Each row is a point. The points of each table are mixes of a few directions, plus a little noise. How many directions does each table use, and how many do they share? Where both have some left over, give the other angles between the two spaces (their principal angles), to ten degrees, smallest first.
(in the rows, 128 means zero)

First (4 x 3):
[[101 203 128]
 [123 142 128]
 [149  70 128]
 [139  98 129]]
Second (6 x 3):
[[129 145  96]
 [139 150 105]
 [ 96  88 149]
 [128  91 203]
 [112 134  87]
 [164 161 128]]
Directions: first 1, second 2, shared 0; angles 60

First (9 x 6):
[[100  86 138  97 115 181]
 [100  86 138  97 115 181]
 [161 178 116 165 144  64]
 [139 145 124 140 133 107]
 [131 132 127 131 129 123]
 [171 193 112 176 149  46]
 [142 149 123 143 134 102]
 [106  95 136 103 117 170]
 [102  89 138  99 116 177]]
Second:
[[127 143 139  84 175 163]
 [ 94 156 179 114 116 130]
 [111 109 158 139 123 143]
 [114 153 158 132 119 115]
 [165  93  35 108 126 137]
 [106 106 138 136  85 132]
 [179 136  89 183 152  76]]
Directions: first 1, second 4, shared 1

First, 7 rows:
[[135 136 116 135 126 127 129 136]
 [ 28  82 180 146 175 104 101 109]
 [185 180  54 166 107 124 139 177]
 [123 129 168 126 110  87 126 117]
 [118 138 124 154 128 102 123 142]
 [152 110 116  81 134 194 139 107]
 [156 121 136  89 116 157 139 108]]
Second, 10 rows:
[[ 96 113 119 163 162 203 119 160]
 [105 118 121 152 152 179 122 150]
 [106 117 122 151 150 178 122 149]
 [121 125 126 135 135 144 127 135]
 [180 153 143  73  72   9 142  77]
 [169 148 140  86  85  36 139  88]
 [133 130 129 122 123 117 129 123]
 [139 134 132 116 115 100 132 116]
 [ 95 113 119 162 162 203 119 159]
 [136 132 130 120 120 111 130 121]]
Directions: first 3, second 1, shared 0; angles 30

First:
[[121 116 113 162 135 100  76 133 109 136 134]
 [203 148 207 156 129 115 122 165  86 168 107]
 [ 96 131  94 106 118 137 125  85 169 104 126]
 [103 137 130 107 105 147 151 109 162 124 127]
 [135  93 176 187 151 114  95 189 105 145 118]
 [ 87 120  47 118 130 114 106  99 126 107 157]
 [151 130 114  99 147 141 162 122 128 105 123]
 [101 129 113 141 110 116 114 137 109 149 153]
 [109 111 102 146 136 115 123 163  87 139 159]
 [174 165 184  60 116 182 204  80 201 101  75]]
Second, 8 rows:
[[100 137 146 161 187 130 158  73 106 160 131]
 [161  66 167 153  93  93 137 120  42  81 149]
 [126 157  89 118 121 146 120 149 186 147 101]
 [129 151  91 127 119 143 125 143 177 148  98]
 [149  64 189 142 111  89 133 111  25  76 172]
 [112 150 132  92 142 139 110 143 153 130 144]
 [124 157  98 103 121 147 112 154 182 140 113]
 [123 142 113 128 133 137 129 129 152 142 116]]
Directions: first 5, second 3, shared 0; angles 60, 80, 90

First (11 x 12):
[[139 141 102 127  71 154 151 150 108 137 139 151]
 [136 117 110 113 128 156 119 116 119  86 118 133]
 [116 125 163 158 150 108 146 144 149 156 147 104]
 [122 180 165 122 104 130 130 133 149 142 135 100]
 [130 139 135 131 111 118 142 154 111 140 127 149]
 [127 132 166 122 159 115 123 143 115  90 109 133]
 [122  99 103 134 155  81 117 113 125 174 121 146]
 [133 179 128 107  75 118 130 143 111 154 117 152]
 [129  73  73 130 157 136 107  80 141 127 131 119]
 [122 125 131 141 133 149 128 107 164 134 150  84]
 [132  98 128 121 163 142 118 123 115  70 112 135]]
Second, 9 rows:
[[128 101 118 144 140 125 138 135 124 133 135 134]
 [128 142 133 120 122 130 122 124 130 126 123 124]
 [128  75 110 159 152 122 148 142 120 138 143 141]
 [128 101 118 144 140 125 138 135 124 133 136 134]
 [128  96 117 147 142 125 140 136 123 134 137 135]
 [128  74 110 160 152 122 149 142 120 138 143 142]
 [130 249 170  57  74 142  82  96 146 106  94  98]
 [128 131 129 126 126 128 127 127 129 128 127 127]
 [129 184 147  95 103 135 106 113 136 118 112 114]]
Directions: first 5, second 1, shared 1

First (8 x 14):
[[158 116  46 189 214  79 107  67 162 141 103 185 130 163]
 [ 76 111 176  65  98 129 142 140 112 147 117  96 148 101]
 [117 169 131 168 114 177  74 192 193  88 165 140  80 184]
 [116 142 131 110 123 134 121 124  95 120 153  73 102  98]
 [107 129 151 113 110 141 124 151 140 127 129 125 128 133]
 [165 127 140 139 101 141 154 141 120 120 126 150 145 129]
 [107  97 147 101 125 110 150 122 138 156  91 158 171 130]
 [177 132 101 138 140 114 151  87  64 124 140  96 120  85]]
Second:
[[106 101 142 184  90 154 154 175 140 139  97 142 200 112]
 [141 109 147 130 100 158 123 177 163 127 115 188 140 182]
 [ 75  94  82 176 199 123 165  85 154 124 114 107 124 130]
 [163 138 132 100 106 125  59 159 128 143 131 166 117 161]
 [169 169 108 136 174  95 174  57 136  96 147 131  95 123]
 [ 77 113 147  82 136 143 159 114 105 119 144  65  95 109]
 [114 132 141  75 114 126  89 134  91 140 145  87 104 110]
 [179 168 125 140 106 100 101 124 106 135 132 138 150  98]]
Directions: first 4, second 5, shared 2; angles 40, 70

First (11 x 20):
[[115 181 140 108 126 157 140 129 116 101 136 169  91 108  88 132 139 155
  141  89]
 [113  74 127 121 148 101 160 111 102 120 132  89 104 153 150  87 164 107
  130  96]
 [103 114 136 114 138  74 118 144 137 132 111 156 150  88 175 121 103 127
  109 150]
 [176  93 108 164 125 195 127 107 124 120 143  55 116 209  85 127 134 116
  153 124]
 [141 110 121 143 123 121 102 136 146 141 118 118 161 129 147 140  95 120
  120 167]
 [158  91 129 160 140 127  99 148 168 137 116 129 176 153 135 133  92 148
  109 178]
 [105 198 127 108  94 116 143 118 110 159 141 140 115  84 130 153 163 104
  132 112]
 [126 102 157 108 187 191 107 156 133   7 107 205  84 131  72  96  50 220
  143  93]
 [103 165 134 114 113  80 159 121 119 171 138 137 128 100 149 130 189 109
  115 113]
 [166 121 119 166 115 132 137 120 149 178 142  89 160 178 115 138 170 119
  117 148]
 [101 157 113 106  99 114 115 121 104 139 125 120 121  77 161 150 108  84
  139 136]]
Second, 11 rows:
[[ 95  63  87 126 138  95  97 109 150 134 105  68 148 168 171  78 100  85
  149 130]
 [166 208 178 134 115 175 165 151 104 121 153 202  99  82  82 189 159 183
  102 127]
 [132 200 146 143  93 178 164 135 121 153 136 178  69  95 133 197 141 137
  122 131]
 [103  70 104 132 149 110  97 113 153 121 104  76 145 167 162  72  95 112
  135 129]
 [141 153 154 136 133 156 136 135 127 117 131 150 115 119 116 138 128 161
  112 129]
 [143 126 149 128 148 134 123 135 126 105 131 134 142 128 105 112 127 161
  114 127]
 [133 136 149 142 143 158 126 130 138 112 121 135 117 132 127 118 113 164
  110 131]
 [108  47  83 106 143  54  93 114 132 126 120  64 188 163 141  69 121  75
  155 123]
 [135 163 136 130 111 144 147 134 119 139 138 155 107 108 121 163 141 131
  126 127]
 [135 181 124 121  86 131 162 136 105 162 149 168 100  89 119 197 164 103
  139 126]
 [117  60  97 110 148  71  96 119 131 119 122  77 180 158 132  75 121  96
  145 123]]
Directions: first 5, second 3, shared 0; angles 30, 30, 70

First, 11 rows:
[[120 130 128 113 126 131 124 137 148 134 134 127 117 133 131 134 135 137
  137 130 125 137 120 121]
 [172  79  67 110 123 136 117 148  73   8  55 217 127 163 104 131 111 168
  215 106  93  75 188 126]
 [152  93  94 114 128 129 121 125  73  57  91 180 133 139 111 131 116 144
  173 117 104  97 162 136]
 [101 136 147 107 131 125 124 118 145 169 165 102 118 115 133 139 140 120
  110 139 131 154  99 128]
 [133 144 125 136 121 137 130 160 181 133 116 126 117 148 138 124 132 146
  140 122 135 130 129 107]
 [136 154 157 195 134 119 150 100 108 170 138  85 162 101 136 102 115  82
   55 133 159 126 126 148]
 [127 141 164 188 142 109 150  66  55 172 155  81 174  76 128 106 112  60
   36 139 154 128 121 169]
 [ 99 153 152 114 127 130 127 138 190 188 165  89 111 125 143 135 146 128
  108 138 140 163  92 114]
 [104 127 128  79 124 134 114 148 175 141 148 127  97 140 133 149 147 153
  156 133 116 152 105 109]
 [155  79  88 112 131 125 120 112  38  39  87 192 139 133 103 132 111 138
  176 117  98  88 170 147]
 [108 170 156 139 122 136 134 155 222 196 154  80 112 135 151 125 144 131
  101 134 152 160  96 103]]
Second, 11 rows:
[[175 142 126 117 107 117 145  94 147 112 104 152 162  97 170 129 117 137
  132  79 122 108 122 126]
 [130 126 162 135 152 160  75 109 134 127 129 122 100  72 144  82 167  71
   79 124 160 159  93 171]
 [ 90 127 111 125 128 116 148 152 109 142 137 112 121 166  94 159 112 162
  158 166 129 119 142 112]
 [141 138 144 123 129 122 100  96 158  97  87 113 111  79 152 103 158 124
  126  84 168 118 106 156]
 [ 72 116 131 140 146 112  91 149 144 101 103  71  66 148  85 117 169 146
  153 138 172 120 137 139]
 [ 65 107 104 142 135 115 143 189 102 144 155 100 103 215  59 161 115 161
  162 191 110 126 168  93]
 [133 105 143 150 145 157  99 150 123 136 162 138 117 138 122  94 147  70
   80 139 102 165 137 132]
 [224 160 115  98  82 115 194  73 135 131 114 198 223  89 206 154  70 149
  133  64  85  99 121 107]
 [ 77 166 126  93 136 133 152 103  87 173 127 112 125  86 119 176  99 170
  155 193 188 120  75 154]
 [178 130 122 126 110 126 151 117 133 127 133 165 170 127 157 128 107 121
  118  98  88 124 138 111]
 [123  92 125 158 137 135 109 175 133 119 156 124 110 188  98 105 146  96
  110 133  84 148 171 105]]
Directions: first 3, second 4, shared 0; angles 40, 70, 80

First:
[[130 138 130 130 131 127 132 137 121 132 126 139 132 110 132 124 130 142
  121 113 134 134 132 130 129 120 112 122 121 123 125 140]
 [128 127 128 128 127 126 128 128 128 128 129 128 128 127 127 128 127 127
  128 128 127 128 127 128 127 128 128 128 128 128 128 128]
 [132 123 124 117 149 189 112 103 167 100 115  71 119 249 159 132 140  89
  157 187 146 101 134 114 138 162 179 148 159 145 134  74]
 [128 124 127 126 130 138 124 121 137 122 126 115 125 153 132 130 129 117
  135 142 129 122 128 125 130 136 141 133 135 133 130 115]
 [123 117 127 130 113 100 130 128 119 136 137 140 128  94 107 131 119 128
  123 119 111 134 119 133 122 122 125 126 123 127 130 137]
 [126 122 127 127 124 124 126 123 130 128 131 125 126 132 123 130 126 121
  131 134 122 126 125 128 127 131 135 130 131 130 130 123]
 [131 142 131 131 133 126 134 142 117 134 124 144 133 102 134 122 131 148
  118 107 137 136 135 130 130 117 104 120 117 120 123 146]
 [123 107 123 126 116 119 122 112 137 125 136 114 121 146 112 136 120 104
  138 150 110 121 116 128 123 139 155 137 139 137 134 110]
 [126 132 130 134 118  97 137 143 107 143 134 159 133  64 113 125 122 150
  112  95 120 143 126 135 123 110  99 117 111 118 124 158]
 [133 148 133 131 138 133 135 145 117 133 121 145 135 104 141 120 134 153
  117 104 143 136 139 129 132 115 100 119 116 119 122 148]]
Second, 9 rows:
[[109 136 132 150 116 125 120 139 131 133 139 118 127 130 101 130 127 123
  114 132 139 115 146 139 154 117 116 134 106 128 140 138]
 [104 101 143 153  96 105 110 130 123 129 131 143 125 156 111 141 116 114
  123 158 123 110 123 114 159 114 125 117 112 147 132 124]
 [165 144  99  91 159 156 135 123 121 148 125 138 124  95 152 123 128 149
  154  79 142 140 131 118 106 124 127 121 152 116 120 127]
 [134 111 160 148 123 112 144 133 135  93 100 131 138 154 145 110 129 133
  107 155 108 131 114 129 101 134 138 123 128 132 115 137]
 [100 112 141 148 108 100 126 122 124 124 134 117 123 140  97 140 135 117
  113 148 123 128 135 126 148 122 126 125 120 133 131 137]
 [117 119 124 124 124 113 132 112 128 127 137 111 122 126 108 137 135 116
  129 136 118 137 126 131 125 137 140 133 137 126 131 125]
 [148 121 122 133 127 133 129 130 143 124 126 119 127 129 117 117 111 123
  131 124 117 113 127 138 110 126 149 137 131 130 136 126]
 [159 159 102  87 169 161 139 126 115 147 123 139 128  88 164 123 141 158
  148  73 153 152 137 119 112 127 111 119 149 109 115 133]
 [116 151 128 120 130 147 116 137 131 126 135 136 138 135 157 129 130 120
  135 146 131 127 111 140 139 151 121 141 118 130 132 106]]
Directions: first 2, second 6, shared 1; angles 60

First, 9 rows:
[[129 141 114 141 129 164 187 131  78 100 172 162 149  71  90 146 126 135
   97 115  88 114 131 119  55 124 161 127 142 109 108 102]
 [104 113 122 105 144 117  80 119 152 126 109 109 124 172 140 133 135 125
  156 133 151 112 146 169 191 114 102 115 138 164 135 126]
 [149 159 106 124 147 113 191 105 114 109 148 181 175 113 107 144 111 143
  113  72 153 117  68  77  84 103 156 103 156 104 130 139]
 [118 110 136 123 127 105  95 111 117 140 103 113  88 158 110 119 155 170
  171 158 131 136 197 162 179 165 140 158 121 144 153 115]
 [153 149 134 123 151 129 132 120  54  97 131 157 166  78 151 160 104 111
  132 113 122  97  87  94 126 106 146 144 128 145 115 111]
 [106 112 125 142  96 132  79 176 225 131 123  40  92 161 154 102 148 104
  121 173 135 143 142 171 194 115  49 105 125 133 128 146]
 [165 156 129 151 116 109 176 128 100 116 140 144 134  88 115 126 127 154
  119 121 128 139 105  76 103 138 155 145 128  94 135 133]
 [ 68  74 134 110 111 152  53 147 241 183 102  71  82 220 146  93 143  93
  128 158 133 153 178 211 162 138  66  98 114 151 128 148]
 [160 139 153 133 129 133 157 116  71 150 124 177 141  90 139 127 103 118
  114 110 111 142  99  74  59 151 176 157 101 108 121 132]]
Second, 11 rows:
[[128 136 144 140 132 130 101 114 138 133 125 132 136 111 121 140 102 105
  117 145 120 101 118 137 117 132 118 155 132 148 133 131]
 [136 133 126  98 124 145 143 183 104 119 145 109 109 139 156 115 171 172
  145 119 121 154 150 144 177 115 123  88 103  81 107 116]
 [127 110  90  94 127 116 200 134 108 134 125 148 123 180 138 103 170 170
  149  66 153 188 133  91 122 125 169  69 121  86 120 130]
 [179 113 121 186 112  80 138 109 102 127 102 111 108 107  81  80 164 192
  146 195 233 185 182 129 115 116 148 161 170 121 174 167]
 [111 121 123 175 123 116 101  81 166 119 116 115 140 102  97 147  87  68
  106 161 121  90 114 124  96 138 111 175 160 191 147 128]
 [144 132 139  84 163 111 170  79 102 183 106 229 158 174 126 119 106 152
  137  48 167 154  88  80  56 142 198 110 116  96 135 158]
 [122 147 155 118 129 160  84 169 131 116 150 100 122 104 153 148 121 116
  121 151  79  90 129 166 173 123  89 135 106 127 108 109]
 [112 137 146 155 130 136  77 103 160 124 126 120 142  95 117 158  78  68
  104 159  94  70 106 144 114 137 100 174 139 179 134 121]
 [137 139 153 140 136 129  98 114 130 139 124 140 136 111 121 135 101 118
  120 149 131 104 121 139 114 131 123 158 130 140 137 137]
 [100 145 150 112 138 160  87 135 153 126 144 127 141 115 150 169  85  71
  107 121  56  66  96 145 138 136  97 139 109 153 107 104]
 [110  95  57 104  95 126 210 186 115  89 144  73  94 174 150  96 221 175
  157  94 131 206 170 108 185 111 134  44 124  85 104 104]]
Directions: first 6, second 4, shared 1; angles 40, 60, 90

First, 11 rows:
[[152 136 117 153 164 149 137 111 115  86 111 112 122 153 114 101 160 148
  154 140 109 133 126 131 114 161 123  90  99 143 185 186]
 [126 133 125 111  95 117 136 139 136 150 113 129 133 132 148 138 121 105
  121 124 124 133 119 134 142  96 126 141 142 120 109 108]
 [190 177 108 141  65 133 165 129 138 101  33  92  97 185 142 122 176  95
  190 153  78 155 104 157 150  99  87  79 100 137 157 166]
 [113 111 130 136 175 136 117 119 117 117 161 136 139 116 114 116 124 152
  114 124 140 118 137 116 111 158 143 130 126 132 145 142]
 [129 132 105 108 114 120 153 134 131 147  98 126 153 155 165 117 137 100
  115 122 110 138 104 139 141  95 140 136 141 122 147 141]
 [111 115 127 118 141 124 125 130 126 141 147 138 143 119 134 127 117 130
  107 119 138 124 129 123 126 127 143 145 140 124 124 121]
 [118 128 113  98  99 112 146 141 136 164 108 133 154 140 167 130 121  94
  104 117 121 136 108 136 146  83 141 153 154 115 120 114]
 [122 115 153 160 176 145  96 113 118  95 177 133 105  96  77 131 120 176
  139 134 152 111 158 110 101 188 123 114 108 140 124 130]
 [ 92 101 172 138 147 125  76 130 129 136 209 152 108  59  82 161  81 165
  111 121 182 100 167 102 110 163 129 155 135 124  60  63]
 [180 169 110 139  78 133 160 127 135 104  48  98 103 177 141 121 169 102
  179 149  84 151 108 152 145 105  94  87 105 136 156 163]
 [ 75  91 147 108 153 115  99 136 128 166 201 160 153  77 124 146  80 142
   74 105 173 107 145 106 120 133 158 179 160 115  82  74]]
Second:
[[147 145 101 111  98 123 162 133 132 138  73 115 144 169 167 116 149  93
  132 129  96 147 100 147 146  89 128 122 132 124 154 152]
 [135 128 104 125 149 133 150 122 120 121 105 122 152 158 149 101 149 121
  123 127 107 136 111 134 127 126 142 119 126 131 177 173]
 [ 88  89 185 165 202 142  56 114 116 103 249 155  98  42  44 151  83 207
  117 124 195  88 188  88  85 216 133 139 117 137  79  84]
 [136 136 118 121 112 125 140 131 131 134 106 123 132 143 142 125 135 113
  131 129 116 135 118 135 136 112 126 126 131 126 134 134]
 [126 122 120 131 156 134 133 121 120 119 131 127 141 136 128 112 136 136
  123 126 124 128 125 126 120 140 139 124 125 132 156 153]
 [141 153 136 112  43 109 133 147 149 156  93 124 105 127 143 162 119  91
  143 132 123 137 121 141 156  77 100 137 139 117  71  77]
 [134 124  97 126 169 137 156 118 115 115 105 120 161 167 152  89 156 125
  119 126 102 137 107 134 123 132 150 115 123 134 199 192]
 [126 123 124 131 147 132 130 123 123 122 133 128 136 132 128 118 132 135
  124 127 126 127 127 126 122 138 135 124 125 131 146 145]
 [121 132 170 132  76 116  92 141 145 145 157 138  84  78  97 178  92 131
  140 131 161 116 154 120 136 122  99 145 135 120  37  45]]
Directions: first 3, second 2, shared 2

First:
[[116 122 140 136 111 147 115 158 115 139 129 110 113 127 104 120 110 167
  151 135 120 130 120 118 133 102 134 126 116 140  99 126]
 [152 140 117 108 181 101 142  77 157  92 145 155 152 138 155 123 144  72
   99 106 130 103 159 137 122 129  95 130 146 102 172 115]
 [120 134 130 128 137 139 117 120 129 129 135 116 118 127 120 117 116 134
  144 129 125 110 129 131 130  94 110 134 126 132 118 122]
 [126 145 142 128  87 150 133 141 117 143 130 102 121 121 132 126 102 127
  157 149 136 151 126 112 121 119 129 127 120 100 119 126]
 [131 104 103 161 109 126 113 180 115 137 112 107 118 111 120 120 134 165
  140 141 115 147 116 145 128 128 177 148 127 168  96 157]
 [173 181 117  96 158 107 172  48 164  89 161 133 166 125 198 120 118   7
  120 128 146 126 177 132 104 123  75 145 157  31 204 108]
 [130  86 138 123 140 118 126 170 125 115 123 171 139 149  94 141 155 176
   90  99 117 135 124 108 138 165 156  92 116 158 126 132]
 [103 134 129 143 107 144 111 132 112 157 114  98 102 116 120 125 117 147
  155 147 131 123 106 139 132 107 129 143 122 150  99 134]
 [101 107 134 129 123 120 125 128 118 150  97 161 122 136 113 156 158 153
   97 122 135 126  94 130 140 183 148 105 120 171 123 136]]
Second (9 x 32):
[[119 141 119 157  97 162 101 157 110 148 134  53  94 101 119  93  82 156
  200 160 114 128 125 140 125  45 127 170 122 136  77 136]
 [183  99  83 149 112  84 164 183 136 100 118 149 168 116 169 139 167 104
   90 131 122 198 143 137 107 210 211 138 146 117 159 169]
 [124 130 146  99 161 116 137  84 143 117 133 171 142 151 126 143 145 106
   93 103 139 103 134 117 134 150  95  98 130 117 160 108]
 [108 151 155  99 162 145 116  71 137 123 147 129 119 146 113 121 106 117
  137 114 133  76 137 119 137  75  57 118 124 111 134  93]
 [155 115 114 125 134  99 153 136 138 109 123 161 157 132 147 144 157 105
   89 117 129 154 137 127 120 187 156 118 138 120 161 141]
 [142 132 119 132 129 128 130 133 133 117 137 116 132 122 136 116 121 118
  138 132 123 135 140 131 122 112 128 141 132 116 129 130]
 [ 94 107 142 135  99 132 122 148 109 164  96 149 114 132 106 159 150 169
  109 131 136 138  85 125 141 182 158 104 115 173 107 140]
 [110 132 139 126 127 140 117 119 122 141 127 121 115 128 115 128 118 141
  139 130 132 114 118 125 134 111 114 125 121 138 115 120]
 [119 142 133 128 130 146 115 117 126 132 138 103 113 124 121 111 104 132
  158 134 125 108 131 129 131  78 101 140 124 125 113 118]]
Directions: first 5, second 3, shared 3

First:
[[135  95 141  99 154 158  88 160  61 138 131 111 140 126 148 167 139 131
  162 142 135 166 148 133 150 120 141 108 138 110  98  95]
 [ 93 156  71 144  83  58 192 109 174 151 126 111 108 142 128  98 120 104
  116  89 134 144 106 104 140 142 118 127 136 141 137 153]
 [161 139 147 133 130 151 106 121 141 116 144 137 152 139 135 118 141 121
  111 139 113 115 134 140 108 119 140 118 112 146 139 120]
 [160 100 145 124 189 187  91 138  78  97 163  97 153 122 155 165 135 105
  149 126  98 149 132 113 121 109 182 131 130 143 113  77]
 [131 115 149 150 170 158 129 122 116  83 121 148 112  87 113 156  96 136
  127 130 110 101 121 127 124 115 150 161 130 128 131 141]
 [145 171 117 154  75  98 141  98 194 131 122 168 126 139 116  88 125 139
   78 125 126  97 127 151 118 120 111 115 116 150 153 167]
 [151  91 111 114 151 162  67 138  68 137 129 124 113 113 137 168 122 183
  142 116 138 151 149 134 161  97 143 126 167 115  89  87]
 [137  97 159 109 196 190  93 125 125 113 155  85 138 139 109 108 153 157
  150 132 127  84 112  97  70 153 117 196 128 118 138  59]
 [ 88 120 138 108 126 108 155 153 110 143 111 116 127 128 128 136 131 104
  158 143 144 147 126 122 137 154 110 122 120 103 124 141]
 [ 79 197 102 145   7  11 217 117 214 170  79 183 111 144 112  76 118 100
   86 137 156 126 124 160 151 152  69  77 102 126 158 239]]
Second (9 x 32):
[[129 128 129 128 157 143 136 116 128 115 154  97 147 125 143 113 139  97
  130 122 110 134 115 100 100 141 147 145 119 147 150 104]
 [138 106 137 121 151 157 108 120  91 102 121 141 110 127 163 115 109 112
  110  97  97 115 120  68 111 170 125 233 169 115 184 100]
 [ 90 126 100 146 110  77 176 146 164 145 111 108  92 148  70 157 115 161
  170 117 164 115 113 157 156 104 112  96 124 100  50 151]
 [153 130 157 112 170 178 114 110 101  97 170  98 163 126 179 107 145  63
  127 120  87 133 120  72  90 171 158 188 132 152 193  74]
 [159 120 180 107 137 164  96 157  97 115 134 135 165 161 164 133 148  80
  134 152 106 135 143 127 110 148 135 130 115 120 144 105]
 [ 80  64  76 149 145 103 114 155 136 149  59 162  82 112  86 115 105 215
   72 124 134 128 121 115 104 102  84 156 123 106 117 172]
 [109 123  73 164  90  69 152 142 163 142  85 167  95 139 108 132  99 153
   83 108 125 139 127 144 144  89 118 100 122 127 100 189]
 [150 181 153 115  85 124 132 104 132 141 157 126 143 112 122 148 139 131
  169 150 166 122 149 187 179 116 138  57 134 133 103 130]
 [143 170 147 113 106 133 125 104 134 144 160 116 156 101 120 136 151 136
  158 164 162 131 147 182 157 112 138  49 114 145 112 128]]
Directions: first 6, second 6, shared 3; angles 60, 80, 80
